Each row of a before or after table is a point. One or more steps were done to the points. Then noise was added and the rows were shuffled. The steps act on how far a point lies along the listed directions, d1 being the first. Name the steps. A step turns or swaps two directions, mirrors them in a line or flattens them onto one, adds a multiple of one to another, or multiplies one. Angles are multiples of 10 degrees, from the lower direction toward the higher: turns from -170 to 170, lines from 10 to 170 but not 90. Use the fewest steps. Two steps may share a direction if one is a turn and the other turns, adds or multiplies; they go together, in the order done. Otherwise the lowest direction goes first.
(in the rows, 128 means zero)

Directions:
(1): [103 159]
(2): [159 153]
Before, 11 rows:
[[152 104]
 [103 126]
 [ 67 119]
 [133 150]
 [ 93 121]
 [137 142]
 [139 176]
 [128  91]
 [156 121]
 [107 146]
 [122 194]]
After:
[[113  64]
 [108 140]
 [116 139]
 [102 111]
 [161 120]
 [144 149]
 [121 105]
 [ 83 151]
 [ 66 146]
 [162 142]
 [120  95]]
Steps: turn d1 and d2 by -70 degrees

Directions:
(1): [123 169 133 138  98 174]
(2): [122 137 167 155 176 140]
(3): [ 98 122  78 142 153 150]
(4): [116 132 125 183 105  97]
(5): [ 69 115 152 110 114 126]
Before:
[[142 159 148 180  97 134]
 [139 147 120 132 103 157]
 [125 139 125 148  94 130]
 [119 131 143 118  88 146]
 [ 96 167 134 159 115 142]
 [120 132 153  96 100 135]
 [ 97 114 138 104 155 126]
 [103 121 151 139 150 134]
 [149 159 129 186 100 116]
 [143 163 145 133 148 164]
 [144 156 107 142 108 141]
 [105 155 136 128 128 166]
 [135 136  81 165 155 140]
 [107 105 131 127 128 107]]
After (14 x 6):
[[143 168  97 193 104 157]
 [183 171 120 160 126 144]
 [ 95 146 135 104  93 151]
 [ 78 100 153 119 121 106]
 [ 83 165 132 137  75 137]
 [119 148 142 161 112 141]
 [155 154 133 145 122 159]
 [ 78 107 120 104  97 121]
 [ 65  97 147  73 119 110]
 [229 154 103 146 102 111]
 [ 59 121 158 111 142 152]
 [165 155  83 119 120 156]
 [ 76 128 161 131 120 161]
 [176 177  92 208 114 137]]
Steps: add 0.3 times d4 to d1; turn d2 and d3 by 150 degrees; multiply d5 by 2.5

Directions:
(1): [135 128 133  65 125  84 114 159 111 102 105]
(2): [170 174 139 152 164 128  87 155 147 118 131]
Before:
[[ 79  75  95 131  85 137 181  89 106 154 129]
 [ 97  91 122  85 107 104 145 125  88 127 111]
 [130 134 131 136 114 130 114 122 147 126 132]
 [ 95  74 126  75  92 117 162 115 102 136 121]
 [152 151 126 132 133 111  93 164 125 103 121]
 [ 85  60 110  57  82 112 175 121  95 135 128]
 [130 132 147 136 124 121 134 112 139 133 134]
 [132 138 137 169 151 145 125 127 156 148 149]
 [150 140 145 200 144 182 119 128 152 134 169]]
After (9 x 11):
[[164 146 152 143 144 143  95 158 143 105 147]
 [139 146 138 139 154 123 114 146 148 132 134]
 [ 83  61 122  92  79 133 185  97 100 145 127]
 [131 133 144 130 126 115 131 116 135 135 132]
 [136 136 131 130 117 127 111 129 144 124 127]
 [ 66  42 103  81  68 133 195  97  95 151 139]
 [155 156 125 158 140 125  92 157 130 108 131]
 [ 86  80 118 112 101 126 168 100  91 144 118]
 [ 66  61  93 101  72 121 193  89  89 152 122]]
Steps: multiply d1 by 0; multiply d2 by 1.3
